Each row of a before or after table is a point. The points were changed in one or more steps. Then noise was added and the rows were shuffled. The steps act on how far a point lies along the listed directions, d1 being the first. Write out the steps. A step turns or swaps two directions, mirrors them in a line or flattens them onto one, adds a multiple of one to another, or multiplies one. Angles are multiples of 10 degrees, from the lower direction toward the higher: turns from -170 to 170, lines from 10 to 170 but not 90. Use the fewest steps. Two steps may share a direction if one is a turn and the other turns, adds or multiplies; they go together, in the order done. Otherwise the lowest direction goes first.

Directions:
(1): [-0.57  0.03]
(2): [-0.03 -0.57]
Before (12 x 2):
[[ 0.81 -0.18]
 [ 0.61  0.16]
 [-0.24 -0.41]
 [ 0.09 -0.36]
 [ 0.40  0.07]
 [-0.19  0.83]
 [-0.13  0.60]
 [-0.02  0.80]
 [-0.18  0.58]
 [ 0.27  0.03]
 [ 0.03 -0.45]
 [ 0.37 -0.35]]
After (12 x 2):
[[ 0.03 -0.07]
 [ 0.12 -0.46]
 [-0.14  0.59]
 [ 0.14 -0.39]
 [-0.22  0.73]
 [ 0.11 -0.40]
 [ 0.01 -0.05]
 [-0.18  0.62]
 [ 0.01 -0.03]
 [ 0.11 -0.31]
 [ 0.14 -0.33]
 [-0.24  0.82]]
Steps: flatten d1 and d2 onto the line at 110 degrees

Directions:
(1): [-0.20 -0.13  0.41  0.18 -0.86  0.00]
(2): [-0.08 -0.73 -0.60  0.19 -0.11  0.19]
(3): [ 0.34  0.19 -0.30 -0.68 -0.39  0.35]
(4): [ 0.16 -0.21 -0.12 -0.30 -0.13 -0.89]
(5): [-0.70 -0.27  0.22 -0.59  0.19  0.07]
Before (10 x 6):
[[-0.55 -0.04  0.46  0.80 -0.05  0.17]
 [ 0.34 -0.47 -0.56  0.70 -0.12 -0.40]
 [ 0.11 -0.46 -0.08 -0.59 -0.50 -0.38]
 [ 0.02 -0.95 -0.52 -0.09 -0.15 -0.96]
 [ 0.03  0.01 -0.25 -0.30  0.71  0.20]
 [-0.61  0.58  0.75  0.39  0.19 -0.51]
 [ 0.22 -0.20  0.08 -0.09  0.08  0.17]
 [-0.21  0.13  0.61 -0.52  0.34 -0.38]
 [-0.04 -0.32  0.30 -0.39  0.18 -0.25]
 [-0.02 -0.06  0.39 -0.21 -0.01 -0.34]]
After (10 x 6):
[[-0.15 -0.31 -0.21 -0.31  0.39  0.75]
 [ 0.36  0.07 -0.12 -0.18  0.34  0.15]
 [ 0.62  0.43 -0.03 -0.57  0.33  0.08]
 [ 0.72  0.61 -0.62  0.07  0.22 -0.59]
 [ 0.10 -0.22  0.31 -0.07 -0.01  0.07]
 [ 0.55 -0.21 -0.50  0.41 -0.47 -0.52]
 [-0.19 -0.15  0.08  1.04  0.03  0.46]
 [ 0.01  0.03 -0.20  0.51  0.19  1.29]
 [ 0.03  0.44  0.60 -0.21 -0.28  0.14]
 [ 0.43  0.05  0.04 -0.37  0.13  0.37]]
Steps: turn d1 and d2 by 60 degrees; turn d1 and d4 by 140 degrees; swap d3 and d5

Directions:
(1): [-0.44  0.22  0.80  0.58 -0.35  0.35 -0.11 -0.06  0.06]
(2): [-0.36 -0.30 -0.51  0.52  0.13  0.00 -0.02 -0.28  0.79]
(3): [-0.30  0.45 -0.28  0.41 -0.29 -0.80  0.32  0.19 -0.29]
(4): [ 0.44  0.34  0.39  0.02  0.25 -0.58 -0.32 -0.66  0.29]
Before (12 x 9):
[[ 0.46 -0.97 -0.58 -0.64  0.41  0.62 -0.16  0.00  0.26]
 [ 0.15  0.14 -0.15 -0.13 -0.18 -0.04  0.35  0.58 -1.01]
 [ 0.64 -0.69 -0.46 -0.36  0.47  0.33  0.14  0.36  0.22]
 [-0.24 -0.56  0.29  0.16 -0.23  0.75 -0.15  0.09 -0.10]
 [ 0.09  0.77  0.60  0.40  0.01 -0.90 -0.35 -0.43  0.38]
 [-0.20  0.05 -0.40  0.05 -0.20 -0.21  0.01  0.25 -0.07]
 [-0.16 -0.03  0.12 -0.15 -0.10  0.19  0.34  0.25 -0.49]
 [ 0.76  0.06 -0.13 -0.79  0.48 -0.25 -0.11 -0.17 -0.34]
 [-0.22 -0.43  0.43  0.06  0.02  0.99 -0.22  0.20  0.55]
 [ 0.10  0.01  0.51  0.09  0.12 -0.05 -0.23 -0.60  0.31]
 [ 0.51 -0.02 -0.61 -0.47  0.42 -0.18 -0.20 -0.18 -0.07]
 [ 0.12  0.24  0.21 -0.21  0.28 -0.18 -0.58 -0.74  0.24]]
After (12 x 9):
[[ 0.32  0.33 -0.77 -0.24  0.20 -0.66 -0.01 -0.05 -0.33]
 [ 0.43 -0.67 -0.57 -0.39  0.32  0.11 -0.05 -0.11  0.26]
 [-0.28 -0.02 -0.50  0.06 -0.18 -0.13  0.06  0.32 -0.06]
 [ 0.21  0.23 -0.06 -0.24 -0.29  0.07  0.37  0.69 -1.14]
 [ 0.02 -0.68  0.48 -0.04 -0.04  0.98 -0.34 -0.09  0.13]
 [ 0.07  0.01  0.49  0.14  0.09 -0.04 -0.19 -0.65  0.35]
 [ 0.67 -0.40 -0.52 -0.14  0.41 -0.16  0.19  0.23  0.19]
 [-0.06  0.73  0.46  0.38 -0.10 -0.84 -0.25 -0.20  0.35]
 [ 0.67  0.42 -0.30 -0.59  0.28 -0.84  0.06 -0.01 -0.58]
 [ 0.05  0.35  0.15 -0.05  0.22 -0.43 -0.54 -0.75  0.15]
 [ 0.05 -0.51  0.65 -0.12  0.26  1.17 -0.46 -0.12  0.83]
 [-0.09 -0.08  0.24 -0.29  0.00  0.41  0.31  0.27 -0.52]]
Steps: turn d3 and d4 by -20 degrees; add -0.7 times d1 to d3; multiply d2 by 1.3

Directions:
(1): [ 0.88 -0.49 -0.55  0.00  0.07 -0.37  0.63 -0.51  0.05 -0.05  0.22 -0.09
 -0.24  0.27]
(2): [-0.22 -0.68 -0.04 -0.26 -0.62 -0.75 -0.67  0.02 -0.49 -0.05  0.14  0.19
  0.02  0.16]
(3): [ 0.17  0.09  0.11 -0.40 -0.44  0.56  0.07  0.02  0.09  0.03  0.31  0.14
  0.69  0.99]
(4): [-0.67 -0.33 -0.26 -0.43  0.67  0.06  0.33  0.47 -0.06 -0.31  0.67  0.10
 -0.30  0.23]
(5): [-0.25  0.04  0.44 -0.55 -0.10 -0.20  0.68  0.01 -0.43  0.65 -0.59 -0.26
 -0.36  0.28]
(6): [ 0.21  0.58 -0.16 -0.75  0.46 -0.52 -0.52 -0.15  0.56  0.12 -0.19  0.35
 -0.15  0.23]
Before (10 x 14):
[[ 0.36 -0.12 -0.10 -0.37  0.09 -0.48  0.25 -0.24 -0.13  0.20 -0.21 -0.16
  -0.28 -0.19]
 [-0.17 -0.33  0.14 -0.54 -0.46 -0.05 -0.50  0.16  0.07 -0.22  0.52  0.15
   0.23  0.77]
 [-0.23 -0.18 -0.02 -0.83  0.39 -0.53 -0.02  0.21  0.05 -0.06  0.69  0.40
  -0.17  0.48]
 [ 0.13  0.51 -0.13 -0.79  0.94 -0.56 -0.27 -0.03  0.72  0.15 -0.04  0.35
  -0.32  0.24]
 [ 0.10 -0.29  0.16 -0.65 -0.61 -0.05  0.45 -0.16 -0.28  0.27  0.02 -0.08
   0.05  1.05]
 [-0.43  0.10  0.05 -0.60 -0.16  0.26 -0.14  0.20 -0.17 -0.24  0.39  0.26
   0.22  0.65]
 [ 0.30 -0.42 -0.20  0.16 -0.14  0.10  0.20  0.12  0.10 -0.31  0.44 -0.19
   0.40  0.17]
 [-0.33  0.23  0.17  0.49  0.61  0.34  0.04  0.46  0.16 -0.20 -0.09 -0.08
  -0.27 -0.69]
 [-0.58  0.23  0.21 -0.58  0.40  0.14  0.13  0.39 -0.04  0.13  0.19 -0.01
  -0.20  0.15]
 [-0.01 -0.07 -0.22 -0.34  0.46 -0.02  0.52 -0.26 -0.32  0.25  0.11 -0.02
  -0.38  0.22]]
After (10 x 14):
[[-0.93  0.20  0.40 -0.68  0.25  0.04 -0.17  0.57 -0.23  0.18  0.11  0.02
  -0.17  0.12]
 [-0.62  0.01  0.19 -0.68 -0.46  0.08 -0.48  0.27 -0.33 -0.21  0.30  0.33
   0.29  0.61]
 [-0.17 -0.11 -0.15 -0.46  0.40 -0.11  0.48 -0.20 -0.43  0.34  0.04  0.00
  -0.38  0.23]
 [-1.33  1.24  0.76 -0.83  0.79  0.01 -1.30  0.79  0.58  0.21 -0.38  0.54
   0.03 -0.17]
 [-0.86 -0.17  0.38 -0.94 -0.11 -0.72 -0.87  0.49 -0.25  0.02  0.48  0.55
   0.07  0.35]
 [ 0.14 -0.40  0.24 -0.76 -0.78 -0.28  0.44 -0.24 -0.40  0.42 -0.12 -0.09
   0.03  1.15]
 [-0.30 -0.48  0.30 -0.50 -0.85 -0.25 -1.00  0.19 -0.09 -0.18  0.42  0.20
   0.36  0.76]
 [ 0.12  0.04  0.09 -0.42  0.04 -0.40  0.16 -0.11 -0.20  0.26 -0.35 -0.17
  -0.23 -0.24]
 [ 0.68 -0.66 -0.49  0.16 -0.17 -0.13  0.35 -0.10  0.11 -0.41  0.58 -0.20
   0.35  0.25]
 [-0.16  0.14 -0.03  0.46  0.78  0.36  0.29  0.38  0.27 -0.27  0.07 -0.14
  -0.38 -0.63]]
Steps: add -1.5 times d6 to d1; turn d2 and d4 by -20 degrees; multiply d2 by 1.6; multiply d5 by 1.3

Directions:
(1): [ 0.60  0.04 -0.05 -0.06  0.45 -0.23  0.58 -0.08  0.38 -0.46  0.46  0.08
  0.42  0.56  0.47  0.02 -0.32  0.00  0.01 -1.01  0.18  0.21  0.70 -0.07]
(2): [-0.16 -0.98 -0.10 -0.27  0.11 -0.01  0.30 -0.51 -0.79 -0.14  0.36 -0.20
 -0.63 -0.08 -0.54  0.30 -0.54  0.06 -0.04 -0.30  0.35  0.06 -0.02  0.65]
Before (11 x 24):
[[ 0.98  0.73  0.12 -0.09  0.44 -0.05  0.12  0.08  1.05 -0.54 -0.02  0.23
   0.89  0.68  0.54 -0.33 -0.06  0.00  0.03 -0.38 -0.48  0.07  0.75 -0.51]
 [-0.12  0.81 -0.15  0.27 -0.19 -0.03 -0.35  0.23  0.42  0.03 -0.40  0.04
   0.37 -0.11  0.04 -0.23  0.47 -0.22  0.18  0.57  0.05 -0.19 -0.25 -0.29]
 [-0.24 -0.85  0.07  0.18  0.10  0.02 -0.04 -0.35 -0.59 -0.21  0.52 -0.37
  -0.64 -0.27 -0.49  0.19 -0.37 -0.12  0.22 -0.28  0.19 -0.02 -0.14  0.72]
 [-0.08  0.03 -0.10 -0.14 -0.25  0.25 -0.41  0.03 -0.23  0.12  0.14  0.15
  -0.10 -0.10  0.12 -0.20  0.14  0.21 -0.07 -0.09  0.07 -0.16  0.00  0.01]
 [ 0.61  0.73  0.03 -0.06  0.41 -0.39  0.49  0.31  0.69 -0.26 -0.10 -0.08
   0.87  0.72  0.86  0.13  0.06 -0.10  0.28 -0.60 -0.04  0.31  0.85 -0.41]
 [-0.44 -0.35  0.37  0.05 -0.18  0.36 -0.34  0.06 -0.37  0.30 -0.29 -0.25
  -0.28 -0.60 -0.14 -0.14  0.45  0.02 -0.05  0.72 -0.32 -0.16 -0.44 -0.12]
 [ 0.40 -1.09 -0.39 -0.63  0.95 -0.28  0.86 -0.42 -0.27 -0.44  0.80  0.07
   0.09  0.62  0.40  0.19 -1.07  0.00 -0.07 -2.03  0.66  0.46  0.70  0.54]
 [ 0.08  0.66  0.36  0.13  0.10 -0.02  0.01  0.31  0.34  0.01 -0.28 -0.01
   0.42 -0.13  0.33 -0.21  0.63  0.03 -0.02  0.29 -0.32  0.06  0.19 -0.33]
 [-0.43 -0.03  0.20  0.30 -0.68  0.11 -0.23  0.62 -0.35  0.46 -0.33  0.03
   0.11 -0.06 -0.12  0.08  0.22 -0.03 -0.17  0.79 -0.42 -0.18 -0.06  0.00]
 [-0.50 -0.20  0.04  0.19 -0.21  0.07 -0.22  0.04 -0.13  0.42 -0.19 -0.03
  -0.34 -0.33 -0.23  0.09  0.22 -0.08  0.24  0.52 -0.24 -0.13 -0.36 -0.10]
 [ 0.48 -1.27 -0.18 -0.59  0.41 -0.05  0.92 -1.00 -0.82 -0.53  0.78  0.00
  -0.54  0.53 -0.60  0.47 -1.06  0.04 -0.18 -1.23  0.34  0.10  0.69  0.81]]
After (11 x 24):
[[-0.42 -0.61 -0.27 -0.38  0.22  0.06 -0.19 -0.03 -0.41  0.37 -0.08  0.09
  -0.20 -0.20 -0.03  0.02 -0.30 -0.04 -0.06 -0.31  0.19  0.11 -0.33  0.28]
 [-0.18 -0.88 -0.10 -0.38 -0.17  0.21  0.12 -0.67 -0.97  0.06  0.09 -0.02
  -0.78 -0.11 -0.94  0.33 -0.46  0.06 -0.18  0.09  0.00 -0.18 -0.15  0.60]
 [-0.33 -0.75  0.08  0.22  0.01  0.08 -0.19 -0.31 -0.59 -0.12  0.39 -0.33
  -0.68 -0.36 -0.53  0.18 -0.29 -0.14  0.25 -0.06  0.15 -0.08 -0.23  0.66]
 [ 0.69  0.90  0.16  0.01  0.18  0.06 -0.24  0.20  1.00 -0.30 -0.34  0.23
   0.80  0.41  0.39 -0.40  0.24  0.02  0.03  0.22 -0.64 -0.05  0.41 -0.62]
 [-0.11 -0.24  0.15  0.22 -0.36 -0.02  0.22  0.44 -0.30  0.14  0.01  0.04
   0.22  0.25  0.07  0.15 -0.09 -0.01 -0.19  0.14 -0.28 -0.03  0.35  0.08]
 [-0.10 -0.58  0.33 -0.08  0.13  0.23  0.09 -0.16 -0.32 -0.02  0.09 -0.25
  -0.15 -0.25  0.02 -0.04  0.10  0.01 -0.06  0.01 -0.12  0.01  0.03 -0.01]
 [ 0.20  0.58  0.35  0.12  0.21 -0.09  0.17  0.25  0.33 -0.12 -0.18 -0.03
   0.45 -0.01  0.41 -0.17  0.51  0.03 -0.02  0.05 -0.28  0.11  0.32 -0.29]
 [ 0.28  0.94  0.09  0.03  0.12 -0.24  0.04  0.48  0.63  0.07 -0.47 -0.07
   0.73  0.43  0.71  0.07  0.39 -0.11  0.27  0.10 -0.23  0.18  0.43 -0.49]
 [ 0.15  0.61 -0.21  0.17  0.02 -0.14 -0.02  0.10  0.45 -0.26 -0.10  0.06
   0.48  0.14  0.19 -0.16  0.24 -0.20  0.20  0.04  0.21 -0.12  0.08 -0.22]
 [ 0.02  0.00 -0.10 -0.17 -0.20  0.23 -0.34  0.00 -0.23  0.02  0.21  0.16
  -0.07  0.00  0.17 -0.19  0.06  0.23 -0.03 -0.21  0.12 -0.13  0.07  0.02]
 [-0.25 -0.33  0.01  0.09  0.03 -0.02  0.13 -0.10 -0.07  0.13  0.11 -0.03
  -0.27 -0.07 -0.07  0.15 -0.03 -0.08  0.27 -0.03 -0.08 -0.01 -0.05 -0.02]]
Steps: flatten d1 and d2 onto the line at 110 degrees
